Every row gives one point. The window is the flat piece filled in between its corners: a triangle in 3 columns, a solid with four corners in 4, and so on. A path goes straight from each point to the next, and from the last back to the first. After which points does the path pass through the window?

Window (3 x 3):
[[ 11  26 -13]
 [-38 -44 -10]
 [ -4 -21   5]]
Path:
(1): [ -8 -55 -23]
(2): [ 19 -12 -20]
(3): [-16   8  25]
(4): [-39 -28  13]
(5): [-15 -53 -15]
(6): [ -6 -45 -28]
(7): [-27 -10  27]
(8): [-44 -18  19]
(9): [-12 -26 -32]
(10): [  3 -31   1]
(11): [-40 -32  10]
(12): [-53 -29   1]
Through the window after points: 6, 12

Window (6 x 6):
[[ 19 -16  40  25 -33  21]
 [-35 -27  -4 -17  15 -49]
 [-49  -4 -12   8 -17 -53]
 [-39   3 -20 -44 -13 -57]
 [-15 -34  15  19 -36  45]
 [ -6   4 -12  30  -2  42]]
Path:
(1): [-31   4  37  -3 -38  15]
(2): [ -9 -36  -3  25 -23  25]
(3): [-33 -46 -42 -27  -9 -41]
(4): [-28  -9  27   1  15 -29]
(5): [-20 -14  34  19 -31  16]
(6): [ 37 -29   6  15 -25  26]
(7): [ 13 -30 -35  34 -34  42]
(8): [-20  16   7  19  11  25]
(9): [-38  12  19 -10 -11  -2]
(10): [  8 -27 -31 -11 -23 -40]
(11): [  1 -11 -33  31 -17 -28]
(12): [-45  -2  28 -13  16  44]
Through the window after points: 1, 3, 5, 7, 9, 11

Window (8 x 8):
[[-23   4 -54 -33 -13   2  19  48]
 [-24 -21  21 -30   3 -33  -4   2]
 [  0  13  -5 -24  24 -64  20  -9]
 [-17  31  40 -25  28 -23  20  -5]
 [-27  21 -11 -29   1 -17 -10 -28]
 [-18  22  27  16 -30 -32   3  -5]
 [ 17 -40 -62  43  16  70 -20   8]
 [ 40 -12 -48   3  -8  48 -39  29]]
Path:
(1): [  6  15  12 -55 -10 -27  34 -27]
(2): [-58   7   7  34  14 -25 -21  33]
(3): [-25   9 -13 -28  51 -38 -32  47]
(4): [  4   5 -18 -23   4 -11  19 -13]
(5): [ -1  -3  16 -26  -5  -3  20   3]
(6): [-31  19  12 -18  28 -34  -8   4]
(7): [-36  16 -30  -8  -4  -9  -7  46]
(8): [ 23 -20 -60 -56 -16  22  41  11]
(9): [ 16  -4  -8 -22   9 -14  51 -24]
(10): [-19  21  -2 -20  13 -28 -16   0]
(11): [  2  17 -34  36  29  19 -49  45]
(12): [ 17 -34 -37   2  -2  44   4  -8]
Through the window after points: 5, 7, 9, 11

Window (9 x 9):
[[ 30  -3 -45 -22  58  27 -32   8   4]
 [ 28   1 -38 -69  34 -19  26 -32 -30]
 [ -7 -41  71  56 -21  57 -11   9   7]
 [ 16 -20 -22 -24  25  51  16  31   5]
 [-29 -23  20  15  10  16  -7  45  12]
 [ 24  14  25  28  51  28  34 -15 -12]
 [  3  15 -28 -56 -30 -12  10   6  50]
 [ -6  -9 -20  18 -45   2  16  13   7]
 [ 53  -3 -28 -43  16 -13   2  32   4]]
Path:
(1): [ 15 -35 -15  13   7   8  20  -4  54]
(2): [ 6  1  2 -8 -4 29 -8 34 -7]
(3): [ 18  14 -10 -13  -3   9 -22  36 -13]
(4): [  1 -22 -23 -28  -7  10  16  -1  25]
(5): [ 39 -28 -15  13  36   9  22 -33  32]
(6): [-12  -2  30   1  11  37  -8  67 -35]
(7): [ 28  20 -10  -5  -5  17   5  33  11]
(8): [-43 -62   9 -21  21   2   9 -17  41]
Through the window after points: none

Window (12 x 12):
[[ 30 -32 -25  21 -24 -34 -48  36  -2 -27  -3  93]
 [ -4 -15  19 -22  10  18  -7 -25  11 -34  16 -11]
 [  1 -21  17  34  15  27 -23   5 -32  24 -14 -11]
 [ 22 -23  19  36  51 -51  -1   0  49  59 -27 -12]
 [-10   1  18  -4  38 -36  33  -5  -5 -51   3  16]
 [  5  -5  35 -29  22  58 -19  31  14  -2 -11  41]
 [ 22  16  18  -9 -46  41  35 -48  -7   6  11  22]
 [ 44  -5 -38  27  -3   0  53 -23   7 -27   8   6]
 [  2  -3  22 -20 -54 -20   4  30  60   6 -64  20]
 [ 50  -2  13  -4  49  31 -30 -49 -92  -5 -37   6]
 [ 26 -53   3   3 -16 -16  27  31   2 -10  32   9]
 [  8  -7 -16  -3  -2  -2  -4  12 -10  41  28 -21]]
Path:
(1): [ 62  12  27  25 -27 -26   9   2 -26 -48   3 -16]
(2): [-33 -17  -5 -21  32  26   2 -14  32  31 -23  34]
(3): [-27 -50  12  -5  47  18   3 -11 -26   6 -18  70]
(4): [ 64  10   0  24   0 -25 -26  14   7   2 -11 -40]
(5): [ 39   1  15   9   9   6 -10   3 -28 -14  -7   7]
(6): [  0 -18  -3 -27  -9  30 -11 -17 -16   1 -27  40]
(7): [-18 -46 -31  12   6   2  11  -7 -13   1 -15  20]
(8): [ 43   7  23  10   8   0 -23   6 -16   1   0  11]
Through the window after points: 7
